Rows are points. Each copy is the shape, with its points in the same order, stretched, turned, moved and blurred by noise. Say if it was mirrored as well.

Shape (7 x 2):
[[-2.05  0.79]
 [-0.64  0.05]
 [-1.78 -2.15]
 [-2.05 -2.02]
 [ 0.94  1.19]
 [ 0.43  1.26]
 [-2.08 -0.52]]
Copy 1, 7 rows:
[[ 2.05 -2.17]
 [ 0.25 -1.08]
 [-0.61 -3.37]
 [-0.26 -3.73]
 [-0.01  1.42]
 [ 0.38  0.86]
 [ 1.22 -3.16]]
Copy 1 is: mirrored
Copy 2 (7 x 2):
[[ 2.31  2.00]
 [ 0.63  0.25]
 [ 2.90 -0.58]
 [ 3.18 -0.29]
 [-1.98 -0.23]
 [-1.21  0.20]
 [ 2.71  0.83]]
Copy 2 is: mirrored
Copy 3 (7 x 2):
[[ 1.73  2.87]
 [ 0.83  1.14]
 [ 2.81  0.12]
 [ 2.90  0.64]
 [-1.01  0.75]
 [-0.70  1.34]
 [ 2.32  1.89]]
Copy 3 is: mirrored
Copy 4 (7 x 2):
[[-1.63 -1.76]
 [-0.96 -0.15]
 [-3.50  0.90]
 [-3.55  0.50]
 [ 1.23 -0.10]
 [ 0.68 -0.36]
 [-2.65 -0.74]]
Copy 4 is: mirrored

Shape:
[[-1.77  1.92  1.78]
 [-1.68  0.60  1.06]
 [ 1.85  1.04 -2.87]
 [ 0.60 -1.91 -3.42]
 [ 1.34 -2.00 -0.27]
 [ 1.14  1.00 -0.47]]
Copy 1:
[[-1.21 -1.96 -0.16]
 [-0.25 -1.68  0.37]
 [ 1.48  2.87 -2.81]
 [ 3.22  1.91 -0.84]
 [-0.24  0.81  1.57]
 [-0.48  1.20 -1.12]]
Copy 1 is: only turned
Copy 2:
[[-1.88 -0.12 -3.15]
 [-0.78 -0.81 -2.24]
 [ 2.03  1.99  1.94]
 [ 4.02 -0.16  3.18]
 [ 0.96 -0.71  2.12]
 [-0.01  1.03  0.14]]
Copy 2 is: only turned
Copy 3:
[[-2.17  0.05 -0.81]
 [-2.48  0.89  0.42]
 [ 3.74  0.14 -1.43]
 [ 1.20  2.90  1.16]
 [-0.37  1.20  2.54]
 [ 1.34 -0.50 -0.44]]
Copy 3 is: mirrored

Shape, 7 rows:
[[-1.78  0.23 -0.69  2.62]
 [ 0.79  0.19  1.54  1.40]
 [-0.14  3.48 -2.91 -1.27]
 [ 1.86  0.32 -2.65  1.28]
 [ 2.41 -0.07  0.06  0.80]
 [-1.02  1.02  1.16  0.61]
 [ 1.21 -0.10  0.41 -1.23]]
Copy 1 (7 x 4):
[[-2.56  0.90  1.71  0.82]
 [ 1.67  2.20  0.28  0.45]
 [-1.28  2.97  0.56 -4.11]
 [-0.62  0.17 -3.07 -0.16]
 [ 1.95  0.90 -2.17  0.11]
 [ 0.45  2.36  2.40 -0.83]
 [ 2.31  0.64 -0.53 -1.15]]
Copy 1 is: only turned
Copy 2 (7 x 4):
[[ 2.61  0.61 -1.87  2.66]
 [-1.95  0.80 -1.25  2.51]
 [ 3.79 -2.41 -1.99 -2.99]
 [ 3.10 -3.09 -0.82  1.28]
 [-0.99 -1.35 -0.49  1.76]
 [-0.80  1.40 -1.45  0.83]
 [-1.65 -0.46  0.68 -0.85]]
Copy 2 is: mirrored

Shape (12 x 6):
[[ 0.59 -0.36 -1.75 -0.63 -0.35  1.30]
 [-0.37 -0.12  1.54 -0.71  0.03  0.67]
 [ 0.63 -0.35 -1.44  4.04 -1.09 -2.41]
 [ 1.12 -1.08 -0.01  1.85 -0.72 -2.17]
 [-1.34  0.74 -0.25 -2.71 -0.33  0.76]
 [ 2.74 -3.13 -2.57  0.55 -2.07 -0.73]
 [-3.14 -0.34  1.30 -0.34  1.54  1.03]
 [-2.21  0.26 -0.61 -0.68  0.47  1.99]
 [ 0.50  0.53  2.50  0.83  0.95  1.13]
 [ 1.82 -2.30 -1.45  0.35 -3.41 -0.90]
 [ 0.14  0.48  0.58  0.87  1.40 -1.37]
 [ 0.44  0.10 -0.04 -1.06 -2.04  1.75]]
Copy 1, 12 rows:
[[-0.34  1.50  2.53 -1.88  2.05 -1.85]
 [ 0.07  0.82  1.02  2.00 -0.73 -1.17]
 [-1.21 -0.86 -1.87 -4.05  0.36  2.91]
 [ 1.00 -0.41 -0.55 -2.11  0.51  2.65]
 [ 0.31 -0.60  2.04  1.73  1.64 -2.72]
 [ 1.48  3.13  3.66 -4.34  4.01  2.93]
 [-1.84 -3.25  0.77  1.34 -3.22 -2.45]
 [-2.34 -0.93  1.43 -0.52 -0.30 -3.56]
 [-0.45  1.81 -0.48  1.41 -2.33 -1.02]
 [ 0.25  1.95  2.66 -1.95  3.44  3.41]
 [ 1.16 -1.10 -1.25 -1.01 -0.98 -0.01]
 [-0.84  2.97  1.86  1.64  1.66 -1.69]]
Copy 1 is: mirrored
Copy 2 (12 x 6):
[[-0.09  0.11 -0.70 -0.05 -2.45 -1.34]
 [ 0.33 -2.07 -0.36 -0.69  0.97  0.29]
 [-1.78  5.02  2.95  1.70  1.34  0.78]
 [-1.43  2.51  2.15  1.38  1.25  1.73]
 [-0.61 -1.19 -2.54 -1.67 -0.87 -0.77]
 [-1.90  2.76  3.05  1.50 -3.72  0.82]
 [-0.57 -3.98 -0.56  0.04  1.85 -2.12]
 [-0.40 -2.34 -1.40 -0.79 -0.57 -3.00]
 [ 2.15 -2.12 -0.36  0.03  2.35  0.92]
 [-2.18  3.09  3.09 -1.10 -2.87  1.54]
 [-0.02  0.48 -0.62  2.15  2.47  0.84]
 [ 0.40 -0.35 -0.32 -2.86 -1.98 -0.13]]
Copy 2 is: mirrored
Copy 3 (12 x 6):
[[ 1.01  0.60 -0.83  0.27  0.70 -0.70]
 [-0.72 -0.84  0.25  0.93 -0.90 -1.05]
 [ 2.19  1.44 -0.05 -3.18 -3.74 -0.96]
 [ 0.85 -0.15 -1.16 -1.09 -3.27 -0.90]
 [-1.94 -0.70 -0.07 -0.36  1.50 -1.36]
 [ 2.35  0.57 -4.24 -1.27 -1.95 -1.90]
 [-2.54  0.77  1.06  0.34 -1.30 -2.79]
 [-0.89  1.39  1.00 -0.39  0.65 -2.19]
 [ 0.69 -0.46  1.12  2.03 -1.62  0.00]
 [ 2.40 -0.65 -2.43 -1.67 -1.49 -2.13]
 [-0.96  0.03 -0.09  0.05 -1.98 -0.09]
 [ 1.46 -0.64  0.04 -0.23  1.00 -1.09]]
Copy 3 is: mirrored
Copy 4:
[[ 0.11 -0.62 -1.69 -0.86  1.28  0.44]
 [ 0.43  0.71  0.83  1.34  1.32  0.06]
 [ 1.00 -3.05  0.34 -1.15 -2.25 -3.67]
 [ 0.29 -3.04  1.48 -0.85 -0.94 -1.29]
 [ 1.00  2.04 -0.21 -1.04  1.55  0.03]
 [-1.46 -6.06 -0.07 -2.57  1.74  1.26]
 [ 3.63  1.69  0.15  1.65  1.04 -0.41]
 [ 2.33  1.56 -1.71  0.36  1.44 -0.52]
 [ 0.15  1.05  0.89  3.36  0.20 -0.57]
 [-1.75 -4.84  0.68 -2.47  1.86 -0.62]
 [ 1.64  0.41  0.92  0.72 -1.91 -0.61]
 [-1.14  0.07 -0.59  0.09  2.37 -0.45]]
Copy 4 is: only turned
